Each wall is flat, endless, passes through zero and stands at right angles to its row. A trip goes straight from one point to another. List the walls that it crosses, first one first.

Walls:
(1): [26 49]
(2): [10  1]
(3): [-24  32]
(4): [49 14]
(5): [  9 -49]
(6): [-65  15]
(7): [ 27 -48]
(8): [11 -5]
(9): [41 23]
Trips:
[ 10 -12] to [-23 -32] -> 9, 4, 2, 6, 8
[-47  72] to [-62   0] -> 1
[ 34 -46] to [33 69] -> 1, 5, 7, 3
[ 38 -51] to [30 20] -> 1, 5, 7
[-24  18] to [-12 -31] -> 1, 5, 7, 3, 8

Walls:
(1): [-23 -10 -23 -87  23   1  10 -19]
(2): [ 13  12   9  57  22 -91  16 -27]
(3): [ 66  61  24   6 -12   2  52  -1]
(4): [ 10   4  46  28  28 -32  21  29]
(5): [ -1  73   5   8 -23 -66 -37 -15]
(6): [  7 -28 -25  21 -10   3  13  29]
(7): [-34  56  28  -8   6 -13  42 -13]
Trips:
[-65  -9  37  13 -24  32 -34  14] to [ 27  24 -39  -2 -27  -4 -15 -22] -> 5, 7, 3, 2
[ 22 -31   1 -36  12 -11 -65 -27] to [-33 -14   8  -1  37  44  10 -76] -> 5, 7
[  9  -2 -26 -24  17  12  19  34] to [  9  91  11 -13 -26  14  13  49] -> 7, 4, 5, 6, 1
[-19  73   8  19 -41  -2 -27 -25] to [  7   7  13 -18 -12  51   7   8] -> 2, 5, 1
[-18  38 -48  22  62  -4 -30 -12] to [ 41  19 -47 -31 -95  20 -38  18] -> 7, 2, 6, 3, 1
[-23  -1  -5  75   8   4  58   7] to [-22  42  25   4 -51 -25  77 -43] -> 5, 6

Walls:
(1): [-36  22  14  39 -34  25 -24 -25  10  27  -8 -14 -19 -10  25 -23 -36  18]
(2): [ 71 -16 -71 -30 -47  29 -21   0  -1  18 -34 -42   7  65  -6  21 -17  20]
(3): [-14 -49  30 -48  27 -19 -15  25 -56 -16 -18  37 -95  -2 -28 -39 -16 -18]
(4): [ 15 -22 -38  52  -1  40 -48  34   1  -5  13  27 -31  -7  32 -20 -23   7]
(5): [ 15  11  -1 -42  21 -15 -24 -24  29  44 -26 -36  27  17  -4 -17  62   6]
(6): [-22  14 -20   7  -1  16  32  43  51  -6   4   4  17 -11 -47 -50   7   2]
(7): [  4 -44 -36 -28  10  11   6  -2 -17 -71 -51  24  21 -15   2   1  -1 -10]
Trips:
[-17 -19 -11 -18  13  15  18 -50   0  42  19 -20 -22  57 -21   8   7  52] to [  2 -23  40  -8 -37 -33 -48  -1  18   0  25  12 -10  35   8  -3  28 -28] -> 3, 1, 2
[ -2   9 -32 -18  -4  32 -13 -41   1  26  24 -50 -21  23   4 -16 -44 -20] to [-57 -15  -3 -30 -18 -17  12  -8 -24  24  41 -39 -10 -58  18   4 -15 -47] -> 4, 3, 5, 2
[ 40 -17 -29  25  -1 -21  31 -26  25 -20  40 -12  13   8  23  -1  -2 -24] to [  9 -44  33 -30   3  20  12 -32   7  53 -31  23 -50 -46 -43  25  27   8] -> 4, 5, 3, 2, 7
[ -4  70   9  -1  71  44  13  -4   5  -8 -59  16  -4   1 -43 -36   7 -55] to [-60  31   0 -18 -30  15  22  26   1 -26  -8  12  37  34 -22  11  11 -59] -> 3, 5

Walls:
(1): [-17 -25 -16 -42  11 -12 -12  10  56 -16  17 -26  11 -11 -31  -7  -8  32
  -5 -54  31  14  24  22  34 -40 -38 -47 -18  42 -13  25  30  20  31   2
 -13 -15  20 -13  -4  16  -2 -66 -23  25  25  13]
(2): [ 25 -10 -13  13 -20 -46 -37  10   9  -4  16  -5 -10 -29   2 -29   7  42
 -19 -23 -15   1  -2 -15  50  -3  -6  11 -36   9  -3   8 -25  -5  14   0
 -10  -2  54  -4  27   2  13  54   0 -49 -92  33]
(3): [ -9 -41  44  -1 -50  33 -45 -44  30  24   3   3 -65  18  44   7  45 -11
  48 -19  15  19  13  23   4 -52 -23  16  -2  45  35  15  30 -15  -9  -7
   2 -33  29 -23 -59   8 -71   6 -37  36  -1 -19]
(4): [ 15  30 -52  25 -20 -59   3 -42  17  -6  -8   8  12 -38 -16 -22 -31   5
   1   8  -9  -4   4 -33  -4  63   7 -11 -52 -25  79 -44  -2  15 -14  54
 -16  -6 -19  -2 -36 -26 -40  13  34  69  49  23]
(5): [  4 -35   0   0  -4   9  31  25 -18 -16  -8 -57  28  -8 -18  21 -16 -14
  11  18   3 -32 -52 -18  31 -22  -1   0 -23  -8 -63  11  32 -21 -22 -30
  -4  25   6   2  15  61   6 -32  14   2 -18  25]
(6): [ -3 -22 -39  42  14  28 -22   8  10  17  -5 -15  72   6  15   9   4  33
  -1  22  44  41  -6  32  -5  -7  26  -3  17 -48  37  19 -13  -7  20  15
  10 -39 -65 -17  19  54 -41 -25 -34 -34  38 -67]
Trips:
[ 35 -53  16 -28  13  -9  11  13 -16  -1  26 -14 -50  -2 -29 -10 -15 -23
  20  -2  38  -9  -6 -42  15  21  -7  -5 -16  -9 -21  -5   9 -12   2  -2
   2 -29  12 -45  28   6  -9  36  -4 -23 -24  -7] to [ -6  54  45  17 -11 -28  12  -5  28  18  61  -1  -3  -5  -7 -35  26 -26
 -16  16 -17  40 -19  18  13  -5 -85  40   1 -28 -61  28   0  -1  -5  36
 -42  -5  -6 -10 -22   0 -13  24  31 -24   7  -2] -> 5
[  1 -24 -23   2 -58  24  16  -9  -1   6  39  -1 -53  26  34 -18  25 -11
 -18  31  31  35  -4  50  13 -14  -8  18 -43  17 -17  22 -41   0 -21 -71
 -15  -7  25  -5 -52  24 -19  71 -14  -1 -21 -12] to [-43   9   0   7 -51   9   9  31 -33  20 -13   5  24  21 -39  -8  55  13
  -8  44 -30  17 -11  -6   8  -4   9 -20   0  81  -6  27 -16 -39  63  39
   2 -42   6  55   2 -20 -23 -35  16  32  36  17] -> 1, 2, 6, 4
[-36  38   2 -44 -15  15 -57  74   9   8  15   0   6  75  19   3  32  -9
  31 -27  22 -17  -1  21   6  16  -1 -50  10  15  -8 -63 -24 -18  39   4
  13 -29  -1  18  -5  12 -19 -10   7 -17  -8 -22] to [ 20 -20 -14 -16  -8 -22 -28 -46   2  28  21  27 -10  36  13  49 -40 -10
 -19  40 -20  -6  -7 -19 -23  17   0  11  -8  11   5  -2  -7  31  26  43
 -17  38 -53  -7  -5 -48  53   7 -28 -45 -31 -29] -> 1, 3, 2, 6, 4
[-11 -19 -48  26  56 -10 -36 -32  24  13   5  23 -19 -10  11 -11  14   5
   1   1  -4 -13   9  -1  -5 -68 -30  30   0  34 -63  17  23  12 -31 -23
  30  -5 -34  12   1   8 -14  -8   3  52  -6  25] to [  2  10  18 -24   8  -3  -7  56 -72 -40  -3 -20 -34   8  -7 -34 -32 -36
  27  23 -24 -17  33   0  -8   3 -32   1   6   4  18  19  -4 -44  64 -17
 -44  28 -19  61   9  57 -20  40 -31  29 -26 -30] -> 1, 2, 3
[-20   9   9  54 -51  -7   0   0 -25  -5 -25 -34   5  45   7 -26  35   1
  25 -18 -31  -9  27 -19  42 -13 -25 -18 -17  30 -15 -12 -29 -64  -5 -31
 -48 -37  32   3   5 -26 -10 -11   3 -35 -16  -8] to [ 49  21  45   5 -60  31   9 -23 -43 -53 -36  -8  -2  19 -35  24  19 -12
 -36  -8  10  17  60  14  92 -16   8 -62 -32  16 -56   5   6 -26  63  48
 -43 -52  -3 -18  -3 -24 -20 -36  -8  30 -63  37] -> 1
[-11   9  15 -40  18 -18   9  -5 -10 -24 -29  10  77   3  30  16   6 -31
 -16  35 -26   2  14 -54 -34  21  35   8 -28 -22  -1   7  34 -37 -49   5
 -16  30  37 -37 -22  34  72 -51  16 -21  -8  53] to [ 29  34 -41  20 -12 -36 -38 -32 -25  33  -1 -26 -13 -42 -11   7  19 -43
   5  -4  25   3   7  -9 -21 -56 -42   6  10  28 -10 -35 -46  16  65  28
   6  29  25 -38 -52 -44 -24  27  20   0 -21  26] -> 2, 5, 3
